Rows are points. Any point is a mix of the corners, with weights that add up to 1. It lies inside the corners' shape when no weight is negative. Is each point inside? If not, which corners have a negative weight?

Corners:
(1): 16.6 26.0
(2): 16.5  2.5
(3): -38.9 -29.8
Points:
14.4  6.1 => inside
27.3 29.9 => outside (3)
13.0 10.8 => inside
 8.7 -5.4 => outside (1)
-16.5 -15.4 => inside
-0.3 14.0 => outside (2)
23.5 11.5 => outside (3)

Corners:
(1):  11.2 -20.4  -4.2  36.9  17.1  20.1   8.2  22.2  -3.3
(2):   3.1  -5.9 -17.1 -42.6 -21.5 -10.4 -12.2 -33.1  33.4
(3): -33.7 -12.4  17.2  28.9 -18.0 -13.4  36.3 -10.3   8.7
(4): -17.2 -17.7  -2.0  30.7  13.3  -6.3  -0.8 -22.4   7.2
(5):  -6.2   8.2  -0.9 -34.7   0.1  33.5 -30.7  26.5  -9.4
(6): -12.7 -15.1  12.1 -30.8   3.9  38.6   9.9  23.4  18.4
(7):   4.8 -19.1  17.4  14.8 -33.4  -5.2   1.8 -33.9  -8.4
(8):  24.2  32.2  13.0 -20.7  34.6 -31.9  -8.2 -24.0  13.3
(9): -17.5  33.2  16.4  29.0  19.7  11.4  34.1 -21.6 -16.9
(10):   5.9  21.8  -9.9 -38.2  40.1 -15.2  21.3   0.5  -9.7
Points:
-8.8  3.4  4.0 -9.9  6.6  6.0  2.6  0.7  6.1 => outside (7)
 11.8  16.0   9.3 -12.2  22.2 -13.3  -1.0 -12.9   9.4 => inside
-4.5 -8.0  3.3  9.1  6.5  9.8 10.2  7.2  1.8 => inside
-14.3 -35.3   5.6  10.4  -7.5  21.2   2.4  20.7  -1.4 => outside (2, 8, 9)
